Every row gives one point. The points of each table are mixes of a few directions, plus a little noise. Count the directions of each table, and those that both share. Where both have some left over, give the other angles between the two spaces (their principal angles), to ten degrees, smallest first.
In the rows, zero is written as 128.

First:
[[106 131]
 [144 126]
 [179 121]
 [ 83 134]]
Second, 6 rows:
[[127 123]
 [131  81]
 [126 176]
 [129 109]
 [126 180]
 [130  99]]
Directions: first 1, second 1, shared 0; angles 80

First, 6 rows:
[[146 120  98 116 156 161]
 [127 129 131 129 126 125]
 [141 123 106 119 149 152]
 [145 121  99 116 156 160]
 [120 131 141 133 116 114]
 [ 88 145 194 155  65  55]]
Second:
[[132 171 131 164 155 126]
 [151  58 141 100 106 133]
 [107 106 116  91 100 126]
 [135 180 132 173 162 126]
 [123 111 125 111 115 128]
 [158  83 145 125 126 133]
 [ 92 186 106 133 132 122]]
Directions: first 1, second 2, shared 0; angles 80

First (9 x 9):
[[132 137 114 143 130 124 123 113 129]
 [147 158 140 106 120 107 125 104 144]
 [124 124 123 135 130 132 128 130 124]
 [128 127 134 121 127 128 130 132 129]
 [100  95  65 215 151 159 120 132  99]
 [148 155 164  78 114 105 131 116 149]
 [112 110  87 184 143 146 122 127 111]
 [155 158 201  31 103  99 139 132 158]
 [105  90 125 140 135 154 135 165 110]]
Second, 8 rows:
[[110 133 116 128 119 136 118 112 117]
 [137 158  95 157 128 115 113  81 131]
 [ 90 109 102 149 124 155 117 128 100]
 [157 104 154 129 150 122 153 176 146]
 [110 111 131 124 125 143 129 145 115]
 [ 98 119 150  83 106 145 126 140 113]
 [196 192 105 162 144  74 121  62 171]
 [127  99 170  91 129 136 147 180 131]]
Directions: first 2, second 3, shared 2

First (9 x 12):
[[128 207 173 131 100  87 107  84  71 206 102 100]
 [ 67 127  87 126 198 136 106 120 108 141  99 121]
 [133 107 119 127 130 138 135 140 144 107 137 137]
 [138  78 106 126 133 153 146 158 168  75 150 147]
 [153 137 150 129  96 120 135 127 131 131 138 129]
 [169 134 159 129  80 120 141 130 138 125 145 131]
 [115  90  98 126 156 149 133 147 151  94 135 140]
 [167 127 154 128  84 124 142 133 141 120 146 132]
 [ 81 145 107 128 174 125 106 113 100 155 100 117]]
Second:
[[134 166 154 129 108 108 120 108 103 164 119 116]
 [167  95 135 127  96 140 152 152 164  87 157 144]
 [123 163 145 130 122 110 116 108 101 165 114 115]
 [127 169 152 129 114 107 117 106  99 167 114 115]
 [105 148 124 129 146 119 115 114 106 152 110 119]
 [153  95 125 127 111 142 146 150 161  89 151 142]
 [108 148 126 129 144 121 116 116 107 152 112 119]
 [102 175 138 129 141 107 106  99  86 180 100 109]
 [127  71  95 126 148 158 143 160 169  72 147 147]
 [132  53  86 125 150 167 150 171 184  52 155 154]]
Directions: first 2, second 2, shared 2

First:
[[157 129 100 170 116 146 102 116 124 150 135 124 115 131 189 135 161 115]
 [127 128 130 126 128 127 129 129 128 127 128 128 129 128 125 127 126 129]
 [149 129 108 157 119 141 110 119 125 144 132 124 119 130 171 133 152 120]
 [ 85 127 170  66 146 102 166 147 133  97 119 135 148 123  37 118  80 148]
 [178 130  79 199 107 158  84 106 121 166 138 120 105 134 233 139 184 105]
 [157 129  99 170 115 145 102 115 123 150 134 122 115 131 189 135 160 115]
 [ 91 127 164  74 143 106 161 145 133 100 121 135 146 124  49 120  87 145]
 [144 129 113 151 122 137 115 122 126 139 131 125 121 129 162 131 144 121]
 [102 127 154  90 140 112 151 140 132 108 122 133 140 124  72 122  98 140]
 [ 92 127 164  76 143 106 160 143 133 101 121 134 144 124  52 120  88 144]]
Second (8 x 18):
[[161 118 104 164 115 120 124 178 156  93 137 137 123 164 162 103 128 139]
 [103 147 141  88 135 125 134 102 113 149 113 110 138 117 106 142 124 118]
 [141  98 127 177 126 147 110 119 123 129 155 159 110 106 145 127 143 131]
 [ 99 127 157  80 141 105 159 149 137  98 120 132 144 131  61 117  89 146]
 [ 98 140 150  84 141 119 144 112 119 134 115 120 139 116  85 137 112 127]
 [159 130  98 164 115 134 109 137 135 131 131 122 118 145 181 125 152 122]
 [ 82 145 162  57 146 111 154 110 116 130 107 114 147 112  59 138 100 129]
 [180 119  80 210 107 161  84 116 125 154 146 130 102 132 228 133 179 112]]
Directions: first 1, second 3, shared 1

First, 8 rows:
[[144 117  95 143 118 132 183 179 126  63 119 135 110 134 163 165  72  92
  174  93 154 121  89 118]
 [140 120 105 138 121 132 167 163 127  82 123 134 115 133 152 155  89 102
  161 104 146 123 100 122]
 [119 135 150 120 133 125  94  96 128 169 134 125 140 124 104 104 163 150
   99 149 111 133 152 134]
 [122 131 140 123 131 126 109 110 128 150 132 125 133 126 117 115 146 140
  112 140 119 131 141 132]
 [109 141 169 111 140 123  62  66 129 208 140 121 149 121  84  82 195 172
   72 168  96 135 175 140]
 [147 115  87 146 116 134 194 191 126  47 116 137 106 136 172 174  59  83
  185  87 162 119  79 116]
 [120 134 145 120 134 125  98 101 128 164 133 125 139 124 108 107 158 148
  104 146 113 132 148 133]
 [124 130 136 125 130 128 115 115 128 143 130 126 132 127 121 119 142 138
  118 136 121 130 137 130]]
Second, 11 rows:
[[133 139 136 120 131 134 135 127 129 130 134 136 132 128 134 126 135 122
  133 127 130 129 133 134]
 [130 124 123 137 115 113 115 122 116 124 119 119 127 118 133 129 130 135
  128 138 125 130 123 110]
 [133 134 131 128 123 124 126 124 122 128 128 130 131 122 136 128 135 127
  132 132 128 129 129 123]
 [150 169 153 105 131 140 148 121 129 136 147 155 143 122 154 123 158 108
  147 129 133 131 144 142]
 [ 97  27  58 219  56  32  26 115  68  94  50  31  95  89 103 145  84 195
   92 175 103 131  72  12]
 [ 98 105 122 111 178 176 159 157 176 134 144 138 115 176  82 128  89 122
  111  88 135 119 132 187]
 [ 89  65  92 156 137 125 108 146 141 117 106  92 102 150  79 135  76 153
   98 116 123 121 106 125]
 [152 178 158  97 137 148 157 122 134 140 153 164 147 125 156 121 161 103
  149 125 135 131 149 151]
 [142 163 150 102 141 150 154 127 137 138 149 156 139 132 143 123 148 108
  142 121 134 129 144 155]
 [146 167 153 101 140 149 153 126 136 138 150 158 142 129 148 123 152 107
  143 123 135 130 146 152]
 [137 138 133 128 118 120 125 121 119 128 128 130 133 117 141 127 141 126
  135 137 127 130 129 118]]
Directions: first 1, second 2, shared 0; angles 80

First (10 x 32):
[[ 87  87 128 134  96 160 101 122 135  45 125 138  83 157  38 126  88 149
  141 100  78  87 167 183  61  97 120  97  74 180 163  63]
 [ 80  82 129 134  93 165 100 120 136  33 126 138  76 159  28 125  83 152
  145  95  71  83 172 191  55  93 119  96  67 186 167  56]
 [143 141 129 126 138 117 136 130 125 156 128 125 141 119 156 129 141 121
  124 137 145 142 116 109 149 138 131 137 145 112 117 149]
 [146 147 129 127 142 113 139 131 125 166 130 125 148 115 168 130 145 119
  121 141 151 148 111 102 157 142 131 141 153 105 112 156]
 [152 152 128 125 147 110 144 133 124 177 130 123 155 111 181 130 153 112
  120 146 159 152 105  93 170 147 133 146 160  97 107 169]
 [130 131 127 127 130 127 128 128 127 132 128 128 133 125 133 129 130 127
  127 129 131 130 126 126 133 131 127 129 131 126 127 132]
 [163 162 129 124 152 100 149 133 122 196 129 121 167 105 202 130 162 109
  116 152 171 162  96  81 184 154 134 152 171  84 100 182]
 [108 109 128 130 114 144 116 126 131  88 127 132 105 140  87 127 110 141
  135 115 104 107 146 155  98 114 125 114 102 151 144  99]
 [118 120 129 129 123 134 123 127 129 111 127 129 120 134 111 127 119 133
  131 123 119 120 136 137 116 121 126 121 118 138 136 116]
 [150 149 128 124 144 110 141 132 124 171 129 123 152 113 174 129 149 117
  121 143 155 149 107  99 163 143 133 145 156 103 109 161]]
Second (10 x 32):
[[155  64  95 116  88  97 124 179 123 136 118 182 100 138 107 139 129 138
  146 103  81 132 111 137 139  89 153 126 120 184  97 125]
 [136 134 125 121 124 121 138 127 126 138 124 123 131 124 143 132 143 131
  125 132 133 133 128 121 145 132 133 142 132 124 115 141]
 [132 114 159 157 147 117 100 136 146 143 123 156 180 120 140 113 107 120
  132 138 123 132 100 117  99 107 112 129 114 103 152 114]
 [139 159 177 142 147 102 133 105 154 166 102 121 217 105 198 119 160 140
  109 175 148 140 109  93 141 125 114 194 108  61 129 149]
 [ 80 117 119  68  59 179 185  81 101  67 116  67  73 148  96 137 151 159
  105 121 110 101 206 183 144 168 170 141 103 122 109 144]
 [145 126 102 131 121 101 118 146 138 117 122 149  98 135 109 144 139 147
  144 117 107 121 127 126 131  96 119 139 116 185 113 108]
 [161 151  82 118 142 109 138 152 112 157 146 130  86 125 139 144 145 112
  137 114 148 146 114 107 172 142 135 112 176 165  96 151]
 [133 131 112 129 145 138 126 140 112 145 151 128 110 128 127 126 112  99
  131 115 147 139 116 123 135 148 132  89 167 129 130 140]
 [119 166 155 171 197 149  95 117 134 145 158 118 162 115 138 106  84  83
  129 134 175 138 100 107  94 150  92  81 164  86 179 117]
 [ 82 119 153 129 108 165 123  93 136  64 119 106 121 142  85 119 110 149
  122 127 107  95 170 167  80 125 120 128  80 124 161  91]]
Directions: first 1, second 5, shared 1
